Each wall is flat, endless, passes through zero and stands at right angles to its row. A trip goes straight from one point to another. List the walls that it crosses, first one first.
In the rows, zero is written as 128.

Walls:
(1): [137 160  82]
(2): [138 144 138]
(3): [114  87 167]
(4): [100 111 162]
Trips:
[143 170 150] to [134 179 134] -> none
[105  49 153] to [168  40 149] -> none
[100 132 155] to [190 108 171] -> none
[167 127 131] to [131 103 122] -> 1, 3, 2, 4
[193 145 182] to [152 113 109] -> 3, 1, 2
[164  37 128] to [156 139 159] -> 2
[ 95 136  86] to [ 89  91 155] -> 4, 3, 1

Walls:
(1): [206 159  99 157 132 123]
(2): [132 177 146 151 156  93]
(3): [147 117 143 171 154 176]
(4): [ 95 123  80 150 138 196]
(5): [141 182  89  96  98 152]
Trips:
[ 92 102  48 119 137 175] to [146 147 141 111 139 165] -> 1
[141 132  84 146 124 158] to [143 104 177 138 100 120] -> 5, 4, 1
[100 129 117 146 177 136] to [136 148 121 175 114 176] -> 1, 5, 2
[126 127 147 116 249 123] to [ 95 180 111 113 125 198] -> 4, 5, 2
[110 100 140 113 139 118] to [118 155 126 146  95 121] -> 2, 5, 1
[145 194 143 138 180 109] to [132 141  96  86  95  95] -> 3, 2
[102 104 133 131 111  93] to [163 124  63 121 187 115] -> 2, 1, 4, 5, 3
[126 130 112 100 197 164] to [113 141 168 129 156 151] -> 2, 5

Walls:
(1): [109 119 144 144 122  73 117 162 124 204 132]
(2): [ 97 112 131  90 131 132 144 124  16 125 169]
(3): [ 79  96 182  74  73 106  79  54 205  92  63]
(4): [157 138  56 112 136 182 151  88  73 101 208]
(5): [ 88 163 147 111 117  73 106 127 235  45 153]
(6): [125 113 122  95  88 125 133 205  50 131 117]
Trips:
[ 76  81 136 158  21 161 188  92 130 150 153] to [ 89 159 214 172 147 165 105 126 104 105  95] -> 4, 1, 6, 5
[ 98 127 114 144  70  60 137 140  72 130 141] to [140 151 156  94 115 153  61 192  87 150  25] -> 3, 2
[128  81 102 202 141 114  52  69 134  48 134] to [174 125 169 127  56 165 144 123  97  90 172] -> 2, 6, 5, 3

Walls:
(1): [111 109  89 128 113 212 100 107 129 182  91 119 126  86]
(2): [ 45  73 172  63 138 121 104  77 113 104 106 163 131 139]
(3): [155  65 229 145  91  67 137 131 107  84 100 124 124 158]
(4): [ 85 161  47 181 106  95 162  92  92 147 116 180 145 183]
Trips:
[118 183 116  94 129 104 117  67 134 106 185  84 145 150] to [205 113 170  76  96 169 182 156 173 156 177 206 168  58] -> 4, 2, 1
[ 55 174 131 115  77  55 139 176 114 189  80 183 135 159] to [104 129 146 115  90  66 163 122  57  90 188 152 143 150] -> none
[160  96 183 112 117 162  83 143 155  72 138 131  92 121] to [124  83 119  92 147 160 122 192 213  59  94 116  61 176] -> none
[117 168  92 100 137 126 149  98 162 165 136  95 108 184] to [237 165  98 162 113 160 168  71 128  97 148 169 137 112] -> 1
[ 93 180 161 168  90 165 123 144  52 139 136 168 169 171] to [157 139 154 108 168 203 152 137  71 134  79 107 103  99] -> 1, 2, 3, 4
[171  81 130 160 214  72  82 134 163 120 201  95  74 137] to [ 70 175 161   9 107 131 203  95 130  59 215  54 169  37] -> 2, 3
